Each row is a point. Each copy is the shape, with its points in the same order, stretched, turned, moved and blurred by noise. Is it also mirrored, or only turned?
In the rows, zero is written as 128.

Shape:
[[ 95  61 115]
 [108 132 152]
 [128 158  98]
 [ 80  73 116]
 [134 151  58]
 [118  94 130]
 [134 177 165]
 [201 115  83]
 [ 95 160 167]]
Copy 1, 9 rows:
[[121  47 142]
 [124 116  78]
 [129 130 140]
 [106  58 131]
 [134 125 208]
 [141  85 131]
 [134 155  50]
 [189  80 217]
 [122 148  36]]
Copy 1 is: mirrored
Copy 2 (9 x 3):
[[146  88 174]
 [106 140 120]
 [134  90  50]
 [122  90 165]
 [162  45  30]
 [147 108 146]
 [104 165  79]
 [240  62  79]
 [ 74 162 103]]
Copy 2 is: only turned
Copy 3, 9 rows:
[[136  69  64]
 [135 150  81]
 [172 126 145]
 [156  87  61]
 [193  90 169]
 [118 101  79]
 [136 185 105]
 [ 81  66 164]
 [163 184  78]]
Copy 3 is: only turned

Shape (9 x 4):
[[106 161  79 216]
 [167 164 113 123]
 [161  83 123  98]
 [120 143 125 100]
 [ 97 119 127 167]
 [163 109 105 101]
 [101 117 114 216]
 [126  84  84 127]
 [135  78 124 126]]
Copy 1, 9 rows:
[[168  35  33 144]
 [163 156  98 149]
 [147 155 184 200]
 [139 143 164 116]
 [125  85 126 136]
 [164 148 160 190]
 [130  50  77 162]
 [164  84 164 198]
 [134 122 173 192]]
Copy 1 is: only turned
Copy 2, 9 rows:
[[164 124 249 175]
 [197 124 116 135]
 [145 165  39 120]
 [130  93 102 128]
 [115 124 169 129]
 [160 152  55 134]
 [129 150 217 146]
 [122 152  94 159]
 [126 161  77 123]]
Copy 2 is: mirrored
Copy 3:
[[141 147  37  80]
 [112  72 131  82]
 [115 120 142 157]
 [ 97 128 147  93]
 [148 191 102 119]
 [ 93  91 135 139]
 [174 191  58 126]
 [106 138  91 151]
 [128 154 121 167]]
Copy 3 is: only turned
Copy 4, 9 rows:
[[167  96 138  63]
 [150  93 143 164]
 [100  93  95 154]
 [133 136 125 153]
 [147 123 105  98]
 [109  95 113 149]
 [162 103 103  65]
 [ 90 111 109 104]
 [102 106  96 114]]
Copy 4 is: only turned

Shape (12 x 8):
[[106 125 129 142 128 199 142 128]
 [154  96 188 189 163 101 163  72]
 [ 79 151 121 126  56 110 111 146]
 [127 148  68 136 112 129 101 129]
 [ 68 155 127 209 157 114 174 121]
 [169 145 139 123 182 182 135 184]
 [101 178 174 193 210 148 118  97]
 [135  96 128  64 100 163 144 103]
 [113 138 159 108 164 110 125 131]
 [130 125  95  61 177 133  65 201]
 [ 86 181 132 123 119 135 170 111]
 [ 91 101 144 101 165  56  78 108]]
Copy 1 (12 x 8):
[[161 187 149 172 157 145 169 102]
 [126 128 166 155  81 170 131 146]
 [119 163  97 127 179 146  88  78]
 [125 155 145 124 145  79  75  66]
 [155 177 180 126 153 160  64 134]
 [212 158 124 124 128  94 184 131]
 [189 174 137 156 148 114 101 225]
 [ 97 172 140 152 148 141 204  70]
 [139 175 111 109 147 120 130 165]
 [162 218  80  73 144  41 110 131]
 [140 153 149 136 194 147 138 125]
 [ 88 212  97  89 128 106  58 176]]
Copy 1 is: only turned
Copy 2 (12 x 8):
[[120 145  87 145 116  72 123 178]
 [160 122 176 113 223  70  65 107]
 [ 66 158 119 173 119 149 142  94]
 [123 175  93 109 127 116 152 106]
 [123 229 160 170 170  91 107 176]
 [159 128  44  79 150 123 119 242]
 [134 199 171  87 201  39 141 249]
 [103  86  97 109  90 117  76  89]
 [126 135 155  95 147 129 108 167]
 [173 115 107  68  93 161 179 188]
 [ 59 197 113 133 127 124  76 165]
 [153 119 238  90 139 121 144  94]]
Copy 2 is: mirrored
Copy 3 (12 x 8):
[[129  74 165  76 107 137 160  98]
 [ 78  86 172 145 190  76 162 141]
 [113 154 115  68 138 131 135 144]
 [167 153 158  84 111 123  96 146]
 [ 84  98 212  44 143  68 174 176]
 [212  62 169  97 111 136 189 114]
 [ 99  71 237  91 146 137 189 187]
 [130 140 121 136 109 145 149  66]
 [121 122 158 118 125 141 185 153]
 [201 128 132 122  49 167 153 157]
 [118 143 184  62 143 126 186 128]
 [ 70 162 136 161 107 142 146 190]]
Copy 3 is: only turned

Shape, 15 rows:
[[ 62 131 185 128 151 175 126 107 129 143 135]
 [139 108 113 133 126 121 116 152  95 137 130]
 [135 116 158 107 148 126 135 119 140 128 136]
 [107 140 116 112  61 108 109 113 145 128 139]
 [118 109 122 195 149 103 140 121 100 111  69]
 [127 115 118 117 148 138 133 147 146 128 116]
 [ 95 120 120 126 134 107 136 148  68 104 126]
 [ 99 120 115 127 144 131 137 105 110 137 122]
 [109 131 125 106 155 112 138 107 127 141 140]
 [103 170 115 181 152 100 139 158 104 120 136]
 [122 249 127 154 111 119 113 104 133 135 136]
 [128 116 134 133 151 141  87 118 134  84 131]
 [130 113 128 162 150 109 125 105 139 119 138]
 [138 117 114 113 143 105 133 150 120 119 126]
 [ 95 123 133 104  85 105  67 119 138 139 113]]
Copy 1, 15 rows:
[[ 88 151 115 138  86 137 202 163 138 105  69]
 [156 115 131 118 166 144 132 101 110 127 157]
 [123 117 148 133 116 163 132 117 113 112 109]
 [107  72 131 143 163 107 121 124 142 131 128]
 [134 157 112 129 115 153 129  86 135 153 182]
 [120 121 137 125 144 159 132 127 107 149 123]
 [151 124 136  96 124 126 148 138 130 124 154]
 [139 123 125 129 123 127 147 122 126 154 114]
 [137 121 146 140 119 130 131 132 116 139 103]
 [152 152 119 145 129 139 130 169 129 114 164]
 [118  95  85 189  94 123 114 173 107  75 149]
 [115 128  97 100 117 157 118 117 125 104 112]
 [137 137 123 142 134 155 112 111 139 132 121]
 [145 113 150 117 146 152 114 119 106 135 145]
 [ 90  99 131 127 161  94 127 103 125 120 131]]
Copy 1 is: mirrored
Copy 2, 15 rows:
[[123  82 111  81 100 146 124 160  98 103 190]
 [138 141 125 118 161 147 152 114 138 117 128]
 [113 126 145 132 110 139 140 142 118 116 140]
 [170 151  77 157 123 143  94  98 131 159  98]
 [141  49 112  80 120 143 146 130 148  78  55]
 [125 147 126 122 122 110 148 148 118 121 124]
 [170 142 138  82 159 159 130 147 149  93 115]
 [134 116 119 102 127 130 121 148 146 113 126]
 [135 133 144 114 109 132 118 163 146 128 143]
 [193  97 120 114  89 138 156 159 180 102 147]
 [206  98  90 121   9 100 106 105 185 122 168]
 [ 89 137  92 115 106 151 151 141 116  76 114]
 [109  89 113 146  95 151 149 140 149 112 103]
 [141 157 147 122 133 130 142 145 142 118 113]
 [137 153  85 112 132 169 119  86 113 149  93]]
Copy 2 is: mirrored
